Each point is reached from the start by the listed moves, each made 0, 1 or 2 times, or once backwards (-1), plus a little noise. Say if it took an odd or an even number of moves. Then give how often each move was made.

Moves:
(1): [ 0.04 -0.45 -0.05]
(2): [ 0.25  0.11 -0.47]
Start: [-0.02  0.17 -0.01]
Points:
[ 0.18  0.73 -0.42] => even (-1, 1)
[ 0.23  0.30 -0.48] => odd (0, 1)
[ 0.28 -0.18 -0.51] => even (1, 1)
[ 0.08 -0.73 -0.10] => even (2, 0)

Moves:
(1): [ 0.30  0.20 -0.06  0.04  0.07 -0.01]
(2): [ 0.37  0.12 -0.19  0.13  0.29  0.29]
(3): [-0.02 -0.25  0.24 -0.02 -0.09  0.02]
(4): [ 0.21  0.52 -0.12  0.24 -0.06  0.25]
Start: [ 0.14  0.01 -0.10  0.04  0.10 -0.22]
Points:
[-0.34 -0.46 -0.16 -0.21  0.18 -0.48] => odd (-1, 0, -1, -1)
[ 0.54  0.39 -0.54  0.18  0.48  0.04] => even (0, 1, -1, 0)
[ 0.39  0.29 -0.02 -0.02 -0.05 -0.54] => odd (2, -1, 0, 0)
[ 0.00 -0.19  0.30  0.21 -0.22  0.08] => even (-1, 0, 2, 1)
[ 1.24  0.78 -0.27  0.74  0.38  0.90] => even (0, 2, 2, 2)

Moves:
(1): [-0.09 -0.06 -0.03 -0.10  0.19  0.06  0.11 -0.04]
(2): [ 0.01 -0.06 -0.10  0.29 -0.15 -0.20  0.08  0.13]
(3): [-0.09  0.08 -0.13 -0.02 -0.09 -0.06  0.01 -0.02]
(4): [-0.10  0.10  0.12 -0.01 -0.06 -0.02  0.12  0.01]
(5): [-0.30 -0.07  0.19 -0.27  0.18  0.31 -0.12 -0.29]
(6): [ 0.22  0.05  0.12  0.08  0.41  0.04 -0.14 -0.24]
Start: [ 0.11 -0.05  0.10 -0.25  0.09 -0.12 -0.07  0.07]
Points:
[-0.82 -0.29  0.59 -0.93  0.23  0.51  0.01 -0.26] => even (1, 0, -1, 1, 2, -1)
[-0.01  0.11 -0.48 -0.08 -0.68 -0.60  0.20  0.55] => even (0, 0, 2, 0, -1, -1)
[ 0.36 -0.15 -0.06 -0.03  1.12 -0.14 -0.13 -0.37] => odd (2, 1, 1, -1, 0, 2)
[-0.77 -0.22  0.31 -1.02  0.69  0.55 -0.06 -0.60] => odd (2, 0, 1, 0, 2, 0)
[-1.09 -0.01  0.45 -0.99  0.01  0.41  0.16 -0.32] => odd (1, 0, 1, 2, 2, -1)
[-0.34 -0.40  0.19 -0.22  0.17  0.15 -0.27 -0.25] => odd (0, 2, 0, -1, 2, 0)

Moves:
(1): [-0.22  0.19  0.09 -0.27  0.08  0.10  0.06  0.15  0.05 -0.04 -0.09 -0.01]
(2): [-0.15 -0.04  0.02 -0.01  0.07 -0.12  0.29 -0.09 -0.01 -0.06 -0.08 -0.28]
(3): [ 0.21 -0.14 -0.19  0.16 -0.02 -0.03  0.00 -0.21  0.19 -0.06  0.21 -0.02]
(4): [ 0.07  0.03  0.42 -0.19  0.05  0.07 -0.33 -0.18 -0.02 -0.09  0.05 -0.16]
(5): [-0.02  0.14  0.19 -0.08 -0.01  0.04 -0.04  0.02  0.27 -0.09 -0.03  0.11]
(6): [ 0.09 -0.16  0.19  0.13  0.02  0.07 -0.29  0.14 -0.06  0.05 -0.09  0.11]
(7): [-0.12  0.27 -0.13 -0.06 -0.06  0.16  0.13  0.10 -0.11  0.03  0.20  0.26]
(8): [ 0.07  0.03 -0.04  0.10  0.00  0.22 -0.01  0.07 -0.46  0.15 -0.15 -0.02]
(9): [-0.04 -0.02 -0.06  0.03 -0.06  0.04  0.01 -0.03  0.01  0.02 -0.02  0.00]
Start: [ 0.01 -0.09  0.14 -0.05 -0.01 -0.05  0.09 -0.01  0.10  0.06  0.15  0.13]
Points:
[ 0.48 -0.43  0.52 -0.11  0.01 -0.28 -0.65 -0.49  0.86 -0.21  0.45 -0.03] => odd (0, -1, 1, 1, 0, 0, -1, -1, 0)
[-0.14  0.41 -0.14 -0.07  0.13  0.78  0.45  0.28 -0.65  0.20  0.36  0.38] => odd (2, 1, 2, 0, 0, 1, 2, 2, -1)
[-0.47  0.48 -0.71 -0.38 -0.16  0.03  0.93 -0.07  1.29 -0.28  0.71  0.49] => odd (2, 0, 2, -1, 1, -1, 1, -1, 2)
[-0.23 -0.28  1.72 -0.75  0.42 -0.10 -0.87 -0.07  0.59 -0.34 -0.24 -0.50] => odd (2, 1, 0, 2, 0, 2, -1, -1, 0)
[ 0.29 -0.29  1.14 -0.05  0.19  0.67 -0.80 -0.15 -0.77  0.14 -0.21 -0.30] => even (1, 1, 1, 2, 0, 2, 0, 2, 1)
[-0.17  0.66  0.96 -0.56  0.10  0.52 -0.07 -0.15 -0.38 -0.07  0.42  0.16] => even (0, 1, 0, 2, 1, 0, 2, 1, -1)
[ 0.07  0.74 -0.20 -0.34 -0.27  0.81  0.04 -0.28  0.19  0.00  0.89  0.70] => even (1, -1, 2, 1, 1, -1, 2, 1, 2)

Moves:
(1): [ 0.23  0.07  0.25  0.19  0.16  0.25 -0.08 -0.19  0.15 -0.06  0.04  0.01
  0.00]
(2): [-0.13  0.32  0.08 -0.07 -0.09  0.32 -0.21 -0.14  0.00  0.10 -0.09 -0.04
 -0.25]
(3): [-0.12 -0.09  0.05 -0.28 -0.17 -0.01  0.02  0.21 -0.09  0.01 -0.07 -0.35
  0.07]
(4): [ 0.16  0.05 -0.16  0.01  0.17  0.09 -0.02  0.12  0.00 -0.12 -0.30 -0.09
  0.15]
(5): [ 0.16  0.31  0.38 -0.20  0.10 -0.03 -0.26 -0.23  0.09 -0.04 -0.43  0.06
 -0.39]
(6): [ 0.23 -0.26 -0.02  0.14  0.20  0.36  0.14  0.04 -0.12 -0.28 -0.11  0.20
  0.52]
(7): [ 0.05 -0.36  0.27  0.07 -0.19 -0.15 -0.07 -0.10 -0.02 -0.16 -0.10  0.05
  0.41]
(8): [ 0.11 -0.12  0.15  0.04 -0.18  0.09  0.03 -0.05 -0.01  0.15  0.04 -0.02
 -0.08]
(9): [ 0.00 -0.04  0.00  0.10  0.21 -0.04  0.03 -0.04 -0.01 -0.09 -0.16  0.02
  0.06]
(10): [ 0.09 -0.12  0.22 -0.09 -0.05  0.13  0.07 -0.09  0.22  0.03  0.04  0.10
  0.09]
(11): [ 0.18 -0.03 -0.11 -0.02  0.08  0.18 -0.14 -0.08  0.03  0.02  0.04  0.07
 -0.02]
Start: [ 0.11  0.03 -0.26 -0.07 -0.02 -0.01  0.02  0.09 -0.13 -0.01  0.11 -0.03
  0.07]
Points:
[ 0.92  0.87  0.39  0.48  0.89  0.59 -0.18 -0.53  0.30 -0.10 -0.54  0.22
 -0.64] => odd (2, 0, -1, 1, 1, 0, -1, 1, 1, 0, -1)
[ 0.23  0.45 -0.33 -0.06 -0.32  1.37 -0.10 -0.36  0.35  0.71  0.88  0.37
 -0.52] => even (0, 2, -1, 0, -1, 0, -1, 1, -1, 2, 1)
[ 0.02  1.43 -1.35 -0.28  0.69  0.61 -0.79 -0.05  0.03  0.27 -0.58 -0.04
 -1.01] => even (-1, 2, -1, 2, 0, -1, -1, -1, 1, 0, 2)
[-0.05  0.00 -0.30 -0.05 -0.10  0.73  0.44  0.23 -0.53 -0.03  0.15  0.27
  0.22] => even (-1, 1, 0, -1, 0, 2, -1, 1, 0, 0, -1)
[ 0.92 -0.91  0.68 -0.29 -0.08 -0.16 -0.12 -0.12 -0.41 -0.95 -0.95  0.57
  1.32] => odd (-1, -1, 0, 0, 2, 2, 2, 0, -1, 0, 0)

Moves:
(1): [-0.10  0.00 -0.03 -0.11  0.10  0.00 -0.13  0.00 -0.14 -0.02 -0.22 -0.05
 -0.23 -0.04  0.07]
(2): [ 0.16 -0.24  0.10 -0.17  0.04  0.16 -0.25 -0.14  0.03  0.03 -0.11  0.22
  0.03  0.10 -0.10]
(3): [-0.16  0.03  0.09  0.10 -0.10 -0.19 -0.06 -0.02  0.10  0.03 -0.10 -0.11
 -0.07  0.19 -0.29]
(4): [-0.15  0.15  0.10  0.09 -0.01  0.05  0.20  0.09 -0.18  0.01 -0.31  0.21
 -0.01 -0.28  0.18]
(5): [-0.16  0.01  0.13  0.01  0.06 -0.07  0.05 -0.29  0.09  0.10  0.11  0.11
 -0.18 -0.29  0.02]
(6): [ 0.19 -0.02  0.13  0.22 -0.07 -0.08  0.06  0.06 -0.04  0.05  0.07  0.02
  0.03 -0.18 -0.14]
(7): [-0.24 -0.02 -0.18  0.01  0.06  0.00  0.07  0.06  0.08  0.26  0.14 -0.16
  0.15  0.03 -0.24]
(8): [ 0.08  0.07  0.07 -0.07  0.00  0.07  0.01 -0.04 -0.09 -0.11  0.17  0.16
  0.11 -0.13  0.00]
(9): [ 0.03 -0.28 -0.08 -0.05  0.13 -0.14 -0.19 -0.31 -0.10 -0.24  0.00 -0.02
  0.06 -0.07  0.08]
(10): [ 0.13  0.05  0.05  0.08 -0.02 -0.11 -0.01  0.02  0.00  0.04  0.08  0.05
  0.18  0.19  0.05]
(11): [-0.33 -0.05 -0.11 -0.13 -0.20  0.09  0.00 -0.17 -0.28  0.17  0.32 -0.32
  0.06 -0.02  0.25]
(12): [ 0.25 -0.02 -0.07 -0.03 -0.08  0.13 -0.25 -0.37  0.06 -0.03 -0.02 -0.20
  0.29  0.03  0.02]
Start: [ 0.14  0.04 -0.05  0.07  0.03  0.04  0.02 -0.07  0.08 -0.08  0.17 -0.08
 -0.11  0.03  0.06]
Points:
[-1.47 -0.17 -0.12 -0.64  0.05  0.38 -0.01 -0.47 -0.19  1.29  0.84 -0.17
 -0.43  0.03  0.08] => odd (1, 2, 0, 0, 2, -1, 2, 0, -1, 1, 2, -1)
[-0.10 -1.26 -0.48 -0.46 -0.10 -0.05 -0.88 -1.29 -0.15  0.26  1.17 -0.77
  0.63  0.74  0.07] => odd (-1, 2, 0, -1, 0, 0, 1, -1, 2, 1, 2, 0)
[ 0.90  0.02  0.25 -0.63  0.00  1.00 -0.87 -0.81 -0.54 -0.78 -0.93  0.65
  0.48 -0.15  0.70] => even (1, 2, 0, 2, -1, -1, -1, 2, 0, 0, 0, 2)
[ 0.89 -0.31  0.47 -0.12  0.42  0.29 -0.36  0.50 -0.27 -0.47 -0.49  0.97
 -0.56 -0.44 -0.61] => even (2, 2, 0, 0, -1, 2, 0, 2, 0, -1, -1, -1)
[ 0.31  0.55  0.18  0.54  0.01  0.24  0.74  0.55  0.38  0.16  0.01  0.50
  0.09 -0.64 -0.57] => even (-1, 0, 0, 1, 0, 1, 1, 1, -1, -1, -1, 0)
[ 0.09  0.24  0.54  0.63 -0.01 -0.95 -0.11 -0.46 -0.27 -0.31  0.39 -0.08
 -0.23 -0.36 -0.35] => odd (2, -1, 2, 0, 1, 2, 0, 2, 1, 2, 0, 0)
[ 0.06  0.25  0.10  0.17 -0.70  0.16 -0.44 -0.75  0.33  0.50 -0.04 -0.59
  0.78  1.07 -0.03] => odd (-1, 1, 2, 1, 0, -1, 0, -1, -1, 2, 1, 2)

Moves:
(1): [-0.06 -0.01 -0.04  0.11  0.09 -0.02  0.09 -0.01  0.02 -0.08 -0.01 -0.06
  0.05 -0.14  0.03  0.09  0.03  0.03  0.06]
(2): [-0.04 -0.04 -0.05  0.05  0.02  0.03  0.15 -0.11  0.01  0.11  0.03 -0.20
 -0.19 -0.06 -0.02  0.05  0.05 -0.19  0.10]
(3): [-0.10  0.09 -0.01 -0.10 -0.01 -0.01 -0.09  0.01  0.01 -0.10  0.09  0.05
  0.08 -0.02  0.15  0.11 -0.02  0.04  0.22]
(4): [-0.14  0.17 -0.04  0.14 -0.07  0.07 -0.14  0.20  0.13 -0.09 -0.05 -0.09
  0.08 -0.08 -0.20  0.07  0.03 -0.05  0.11]
(5): [-0.03  0.06 -0.11 -0.07  0.03  0.01 -0.05 -0.07 -0.03 -0.10  0.04  0.09
 -0.07 -0.17  0.02 -0.11  0.01 -0.10 -0.04]
(6): [-0.02 -0.10 -0.03  0.11 -0.13  0.18 -0.06 -0.03 -0.11 -0.14 -0.05  0.04
 -0.04  0.07 -0.03  0.05  0.00  0.11  0.09]
(7): [-0.01 -0.01 -0.02 -0.11  0.05 -0.13 -0.04 -0.14  0.11 -0.25  0.22  0.00
  0.03 -0.01 -0.11  0.09  0.14  0.15  0.09]
(8): [ 0.01 -0.12  0.05 -0.12  0.07 -0.14  0.06 -0.02  0.05  0.11  0.02  0.02
 -0.09 -0.02 -0.17  0.01 -0.09 -0.04  0.06]
(9): [-0.06 -0.08 -0.06  0.23  0.04 -0.11 -0.09  0.05  0.15  0.13 -0.13  0.02
  0.13  0.05 -0.07 -0.20 -0.13 -0.07  0.06]
(10): [ 0.00 -0.26  0.00  0.04  0.00  0.06 -0.08  0.09 -0.05 -0.12 -0.06 -0.09
  0.03  0.08  0.04  0.04  0.09  0.04 -0.10]
(11): [-0.01 -0.09  0.10  0.18  0.03  0.01  0.07  0.12 -0.08  0.07  0.09 -0.17
  0.12 -0.11 -0.13 -0.02  0.01  0.06  0.05]
(12): [-0.03 -0.02  0.08  0.01 -0.33 -0.06 -0.03 -0.17 -0.15 -0.03 -0.04 -0.11
 -0.03  0.09  0.03  0.16  0.05  0.03  0.06]
(13): [-0.04 -0.03 -0.02  0.01  0.09 -0.01 -0.13  0.06  0.01  0.15 -0.09 -0.06
 -0.02 -0.04  0.09  0.02  0.01  0.25 -0.10]
(14): [-0.21  0.08 -0.16  0.06 -0.07 -0.09 -0.02  0.10 -0.03 -0.13 -0.01  0.05
 -0.06  0.05  0.05 -0.08  0.07  0.05  0.06]
(15): [ 0.12 -0.38 -0.04 -0.15  0.01 -0.21 -0.10  0.25  0.23  0.02  0.12  0.15
 -0.06 -0.04  0.01 -0.01  0.21  0.18  0.17]
(16): [-0.19 -0.04  0.06  0.03  0.08 -0.05  0.05 -0.12  0.00  0.15 -0.02  0.14
  0.10  0.09  0.00  0.02  0.07 -0.05  0.02]
(17): [ 0.11  0.09 -0.06  0.04  0.18 -0.05 -0.06  0.08  0.06  0.14 -0.16 -0.09
 -0.05  0.12 -0.34 -0.07  0.16 -0.07  0.39]
(18): [ 0.00  0.08  0.10  0.19  0.31 -0.06 -0.06  0.21 -0.01  0.08 -0.10  0.20
 -0.43  0.05 -0.02 -0.23 -0.11 -0.03  0.07]
Start: [-0.01  0.10  0.01 -0.10  0.18  0.23 -0.08  0.26 -0.38 -0.19  0.10  0.05
  0.11  0.05  0.02 -0.08 -0.34 -0.23 -0.06]
Points:
[-0.68 -0.06 -0.28  0.30  0.18  0.19 -0.46  0.18 -0.29 -0.95 -0.11 -0.25
 -0.51  0.26 -0.60  0.75  1.06 -0.60  1.74] => even (2, 2, 1, 2, 1, 1, 1, -1, -1, 2, -1, 2, -1, 0, 1, 2, 2, 1)
[-0.22  0.26  0.14  0.42 -0.15 -0.14 -0.39  0.37 -0.11  0.26  0.07 -0.69
  0.39 -0.29 -1.22 -0.29 -0.38 -1.15  1.10] => even (-1, 1, 1, 2, 2, -1, 0, 1, 2, 0, 2, 2, -1, -1, 0, 0, 1, 0)
[-0.39 -0.96 -0.17 -1.08  0.13 -0.08 -0.76  0.50 -0.20 -0.69  0.54  0.64
  0.74 -0.16  0.60  0.43  0.58  0.53  0.12] => even (0, -1, 2, 0, 2, 0, 0, 0, -1, 2, 0, 0, 1, 0, 2, 2, 0, -1)
[-0.41  0.12 -0.63  0.97  0.19 -0.01 -1.60  2.06 -0.07 -0.37 -0.84 -0.02
  0.01  0.21 -0.59 -1.00  0.10  0.05  1.06] => odd (-1, -1, 1, 2, 2, 0, -1, -1, 2, 2, 1, 1, 1, 2, 1, -1, 2, 1)
[-0.24  0.03 -0.22 -0.31  0.38  0.46 -0.51  0.17  0.01 -0.89  0.80 -0.52
  0.88 -0.57 -0.01  0.47  0.17  0.12  0.33] => even (0, 1, 2, 1, 1, 0, 2, -1, 0, 1, 1, -1, 1, -1, 0, 0, 0, -1)
[-0.67 -0.63  0.03  0.18  1.21 -0.74 -0.49  0.99 -0.04 -0.48  0.32  0.61
 -0.54  0.50 -0.56 -0.36  0.46  0.26  1.09] => odd (0, 0, 1, 0, 0, 0, 2, 1, 0, 2, 1, 0, 0, 2, 1, 2, 1, 2)
[-0.29 -0.57 -0.15  0.27  0.70 -0.13 -0.73  0.50  0.23 -0.09  0.23 -0.10
 -0.54 -0.14 -1.41  0.12  0.89 -0.04  1.80] => odd (0, 2, 0, 2, 2, 2, 2, 0, 0, 0, 1, 1, 1, -1, 2, 2, 2, 1)
[-0.57 -1.01 -0.56 -0.45 -0.19  0.31 -0.72 -0.26 -0.35 -1.34  0.44  0.56
  0.70 -0.07  1.15  0.36  0.14  0.56 -0.11] => odd (1, 0, 2, -1, 2, 2, 1, -1, 1, 2, -1, 0, 1, 0, 1, 1, -1, -1)
